Every row gives one point. Each copy is the shape, with its points in the same order, turned, moved and blurred by noise. Is it also mirrored, or only turned?

Shape, 9 rows:
-11  6  -1
12  32  2
-10  21  1
32  0  -1
-10  11  -18
22  33  -36
27  -1  57
15  -3  27
-4  -3  -27
Copy 1 (9 x 3):
11  8  2
1  -15  -24
20  3  -15
-23  -23  7
-4  17  -4
-32  2  -36
11  -60  27
7  -31  16
-12  20  5
Copy 1 is: only turned
Copy 2, 9 rows:
3  -19  2
-29  -14  -3
-8  -27  -3
-17  25  -1
8  -17  -12
-21  1  -46
-40  13  53
-17  5  27
16  0  -19
Copy 2 is: only turned
Copy 3 (9 x 3):
1  2  9
0  36  6
7  19  10
-26  13  -18
-4  8  19
-40  34  21
18  20  -59
5  10  -27
-24  -6  22
Copy 3 is: only turned
Copy 4, 9 rows:
13  -1  -3
2  24  -30
5  10  -8
18  -7  -51
25  3  -6
42  25  -34
-43  -27  -47
-14  -19  -32
37  -8  -11
Copy 4 is: mirrored

Shape:
33  0  -9
-3  2  -18
-14  16  43
49  15  16
21  5  29
-20  -51  -35
-45  -8  20
-14  -26  2
-11  36  -7
Copy 1 (9 x 3):
16  -33  10
7  3  -1
-30  -19  -43
13  -60  -10
-13  -42  -18
-15  28  48
-41  19  -24
-27  2  10
16  1  -37
Copy 1 is: mirrored
Copy 2, 9 rows:
31  29  6
-2  7  -11
-8  -27  43
35  17  33
26  -12  31
11  -19  -60
-29  -43  6
7  -23  -18
-23  14  16
Copy 2 is: only turned

Shape (8 x 4):
1  -3  25  7
5  4  -11  14
11  -10  26  10
-24  57  3  12
-7  25  12  -10
-6  -7  5  15
-23  2  -5  8
-9  -10  -10  -21
Copy 1, 8 rows:
-10  3  -8  15
15  0  19  10
-19  -10  1  21
47  25  -29  6
14  7  -18  -7
-2  8  15  15
11  29  8  1
-7  13  15  -23
Copy 1 is: mirrored
Copy 2, 8 rows:
25  3  2  -14
-11  4  18  -9
23  0  2  -29
-6  52  -5  24
5  14  -13  9
12  5  22  -10
10  7  23  12
1  -22  6  15
Copy 2 is: mirrored
Copy 3:
16  -21  7  -7
10  14  1  1
15  -23  -3  -15
-12  16  60  4
-7  -12  25  13
24  0  7  -2
26  8  18  17
13  -6  -4  36
Copy 3 is: only turned
Copy 4:
-25  -2  23  1
0  0  -8  -11
-35  4  16  2
29  -46  13  12
13  -9  19  14
-18  -3  13  -16
5  -4  20  -19
10  25  20  -8
Copy 4 is: mirrored

Shape (9 x 6):
-21  7  31  22  21  23
-37  5  -16  18  34  -10
-43  0  5  -20  -27  9
5  3  -25  4  -26  7
-6  -17  9  7  11  13
-10  48  17  11  -3  -12
-22  -19  17  3  -32  16
34  -32  -8  -4  -22  -45
6  -4  -16  -28  18  49
Copy 1, 9 rows:
-11  -51  -7  0  -11  33
-24  -10  26  -5  -45  17
-57  -14  16  25  18  20
-6  0  28  12  26  -2
-5  -12  -8  5  -1  27
-27  -49  13  -17  0  -25
-26  -15  4  4  34  34
-5  48  -4  -27  31  -15
12  -10  -9  60  -5  5
Copy 1 is: only turned
Copy 2, 9 rows:
-18  22  10  13  -33  29
14  32  -20  4  -26  -7
2  -21  -4  -37  3  26
-2  9  25  -21  31  -12
-28  14  3  5  -4  -1
34  0  37  13  -13  20
-18  -3  7  -16  20  34
-10  -15  -3  33  56  -19
-35  -5  18  -32  -29  -37
Copy 2 is: only turned
